Each row is a point. A path goes straight from each point to the next, and from the last back to the first. The post is the endless flat space through its rows: a point in 2 columns, a line in 3, a plane in 4, and so on, so that a path can go around it. How many times does the path go around the post? Going back the other way cancels.

Post (1 x 2):
[[-6 -1]]
Path (14 x 2):
[[-18 -15]
 [-22 -11]
 [ -1 -36]
 [ 54  -6]
 [ 44  33]
 [ -2  35]
 [ 55  14]
 [ 17 -32]
 [-28 -33]
 [-63 -14]
 [-29  33]
 [ 13  25]
 [ 53   5]
 [ 20 -49]]
Times around: 1

Post (7 x 8):
[[-11   5 -36  42  -2 -56  16   3]
 [ -3  15  10 -30  27  -6  12 -53]
 [ -8  -8  20 -19 -11 -43   9   3]
 [-22   4   2 -13 -19  30  14 -21]
 [-26  -2 -52  52  36 -18 -55  76]
 [-23  18  23 -35  27  21  63 -18]
 [ -5  18   2  95  17 -52 -37  44]]
Path (8 x 8):
[[ -8  12   0  -5 -28 -69  -1  22]
 [  0   9  -3  29 -14 -28  33   5]
 [ -8  -6 -22  35 -34  34  20   4]
 [  0  45 -33  17 -46   8   6 -20]
 [ -6  21  56 -20 -25 -57  50 -17]
 [-54   7 -37  48  10   6 -30  21]
 [-46 -25   0  32   9 -36  39 -23]
 [-50  19 -18  21   0   8 -10 -16]]
Times around: 0

Post (17 x 18):
[[ 23  21 -27  -5 -30  49  -5 -14 -41  -7  52 -17  -4 -62 -30  27 -10 -33]
 [  2 -19  -6  49  -3  -9 -56   8  -9 -22  28 -15 -34  -9  22  -9   7  -6]
 [-16 -21 -27  26 -18 -46  31  11  39  14 -25  39  25  -8  -6  41  27   8]
 [-44 -18  23  18 -76 -13 -15 -51 -18 -44  30  23  39 -56  -4  46   5 -22]
 [-11 -34  15 -10   8  -5 -16  15  -8  24  21  40  53   2  45  10 -24 -31]
 [-21  -4   6  62  -9 -11 -35 -15  20  20 -43 -20  16  34   9   0 -13 -61]
 [ -2  17 -18 -20 -17  24  -6  56   3 -10   1  -3  69 -18  13  46 -22  35]
 [-59  20   8  46 -34 -37  35  65  79  18   6 -19  66 -43 -19   0 -17  29]
 [  9   9 -16   7  12  40 -35  38   3  45  27  16   4 -33 -71   2  19  17]
 [ -9 -33  15 -15 -15  24 -13 -12   6  54  28 -28  44  28   6  20  17  21]
 [ 22 -25  -6 -29 -30  45 -11 -30 -63  22 -22  21  19 -40   4 -18  11  -8]
 [  7 -18 -16 -12 -72  -1 -36  -6  29  15  40  36  -7  18  14  25 -13  45]
 [ 41 -46 -24 -42 -59   3   4  26 -31   2   4  74  33  86  44   2  50  -4]
 [ 13 -32  77 -11   6  46 -24 -90  -3  17 -12  39 -28  -8  50  51  36 -53]
 [ 20  -1  18  60   9  50   7  12  -9 -21  40  48  44 -63   5  49 -28  24]
 [ -5 -31  -3  24   0 -26 -37 -26  42 -10 -15 -20  -3  52 -17 -43   3 -24]
 [-30   5 -54  24 -25  49 -50 -63  50 -13  -3 -26  17 -30  41  23  27 -34]]
Path (13 x 18):
[[-15  13   4   3  18   6 -23  14   9  30   6  10   5  69  -3 -19 -63 -34]
 [  2  42  25  13 -51   0  -1 -30  30  15 -35  42 -16 -22 -26  13   4   2]
 [ 21  10 -39  -2 -45  -4 -24 -24  27 -24 -31  25  12   2 -21 -17  20 -31]
 [ 15 -17 -24  69 -65 -27 -44   6   8   6   8  24  42 -45 -19 -16 -20  53]
 [-14  20   4   8  -4   2 -26  -3 -17   9  -9 -21  39 -48 -41   8 -10  -4]
 [-26  14  -9 -33 -39  -9 -54 -25 -37 -27 -30  65  30 -14  10  95   2 -47]
 [-19 -13  16 -33  -1  32   9 -17   6  14  14  -1 -18 -11   0   1 -17  21]
 [-19 -24  41 -24 -17  27 -35  29  25  19   8  15  -5 -20  27  32 -32   6]
 [-21 -60  47  73 -47  16 -68 -30   0  14  12  53  39 -43  15  41  43 -10]
 [  6 -11  22   4 -18 -13  -2  16  17  58  53   5 -14  -7  -8  32  34 -10]
 [ -2 -13 -24  18   3 -15 -32  -3  19  16 -26  34  20  -4  36  20  11  21]
 [-34   6 -10 -33 -33 -18   3 -26 -10  -1   7   6  46  -7 -31  19   2   9]
 [-47 -12   0   7  10  11 -14  19  26  30  31  23  -6   5  35  74  -9 -22]]
Times around: 1

Post (17 x 18):
[[-34   2  -4  16   8  22  -6  22   2  17  -9 -20  54  15  43 -45  29  18]
 [  7   1  40  15 -11   5  -5  -6  -4 -25  33 -43  26   0  -4  41 -36   2]
 [  9 -21   6 -36 -28  15   3 -12  20  18  14  -3  34  -1  46   1  45  -2]
 [ 28 -12  11 -23  14  33  11  32  19  18 -21 -10  21  -7  48 -25  27  -4]
 [-18   6  27  35  27 -21  25 -14   9 -26 -14  18  -1  21 -13  20 -30 -25]
 [  9  -1  23 -21 -11 -27 -12  14 -23 -21  27  12  20  -9  25 -15  10 -10]
 [  2   0 -13  44  34   4 -18   8   8 -14   9  17  12  48 -45  24 -29 -45]
 [ 32 -18  10 -35 -18   3  11 -22 -18 -31  -3 -10   9   6   9 -24  17  29]
 [ -6 -30   7  -3 -25   4  -7  22 -23   5 -10  -5 -17  -9   2  -4  10  15]
 [ -2 -21 -21 -12  -9  34  34  18 -16  19   8 -39  25   4  48 -40  21 -26]
 [ -6  17 -14  -1  23   7 -16  -9 -14   2  14 -19 -22 -18  -4   2   9  -1]
 [-19  22  -9  25  -3   0   8  23  31 -55   2  18   8   4 -46   8 -15 -43]
 [-18  31 -25  34   9  31  16  16  -5   7 -12  29  46   2 -29  15 -26 -37]
 [ 19  -9 -35 -41 -21  18  -4  10  -6 -11  12   6  -3  -8  64  10   7  24]
 [ 24  20   6  13  -9 -44   0 -14  -5 -36 -15 -25  13   6 -16  50 -14 -10]
 [-12  22  12  49  20  11   7  10 -14 -49   5  15  19  20 -29  50  15 -37]
 [ 26  14  20 -17 -45  15 -10 -10  -3 -16  -7  -3   2   6  48 -21  13 -12]]
Path (26 x 18):
[[ 35  36 -35 -18   9   9  23 -22  19  37 -39 -50   1  -8  43 -17  -4 -10]
 [ 10 -13 -15   7 -22  -2  10  -9  -2  10   7 -22  36   8  22  40  23  31]
 [ 25 -25   4   5  22 -14   7  28  -4   8 -31   4  21 -21  13 -14 -11 -17]
 [ 12 -28   1 -10   8  44  -5  16   6  39 -30  -4   7 -14  42  19  -3  15]
 [ -6   0  14  -7 -20 -15 -21   3  -3  -6 -33   3   8 -12  21  46  21  12]
 [  1  -1  22 -29 -28  11  11  18 -19 -11 -41  24 -16  -6   5 -26  32  -8]
 [-10  33  14  19  -8  13   7  -7  12  -2   3   3  23  23  14   3  -1   3]
 [  9 -13  -4  22  -3  -3  -3   4 -13  -5  10  -5   4  21   1  -3 -13  12]
 [-17   1  17  43   6  31 -13 -13 -23  12  35 -27  61  10 -28  -3   3 -13]
 [ -5 -28  28  -2  -8  -4   1 -12  29 -28  -5  20  19  14  50  -4  13 -21]
 [-35 -10 -50  -7   7  21  13  31 -14   7   4  -8  11   0  39 -21   6  -8]
 [  5 -14 -40 -10  -8  -2 -17  12  16  15  -6  43  41  36  -9  23  18 -17]
 [-11  41  -9  16  30   6  17 -12 -44  -6 -36 -29  33  17  -3  -1 -16 -21]
 [ 18   2  30 -24 -30  -1   0   3  23 -95   3  47  -2   0   5 -13  -9 -43]
 [ -2  -4  -1 -12 -42  38   1   0  -3  10  -2 -31  22  12  49  26  23 -25]
 [  6 -24   2   8  -2  14  63   0 -12 -34 -27  66 -16  43 -18  -7 -21 -56]
 [-14  23 -47   8 -21  19   6  49 -27   0  23 -27  15 -14  12  -1  14  40]
 [ 22  -6  35  10  15 -24  34  -2  13 -15   6 -26   7  13  44 -13 -13 -31]
 [  9 -24  14  43  -8  10  -6  27  -6 -12 -13  -1  39  22 -33 -11  39 -48]
 [ 15  17 -17   7 -33   7   3  18 -38 -58  17  22  48  -8   8  15 -10 -28]
 [ 14  17 -32  -6  15  35  -9   2 -24   6  32  12  53  -5  28   8  20 -21]
 [-16   4  17  15   4   0   0  22  -6 -44 -23  26  51   7 -15 -17  34 -23]
 [ 17  -7   8  -5  11  13  13 -12  -4 -47  23 -30  40  43  19  27   5   1]
 [ 16  19  -4  -1  -3   5   2   8 -10   8 -57  41  -8  26  -3 -31  12  -8]
 [ -5  51  34   3 -45 -10  26   2  10 -49   4   9  15  18  23   7   4 -28]
 [-23  10  18  10   8  -7  25  -3 -28   4  -7 -15  22  -3 -34 -46  17 -25]]
Times around: 3
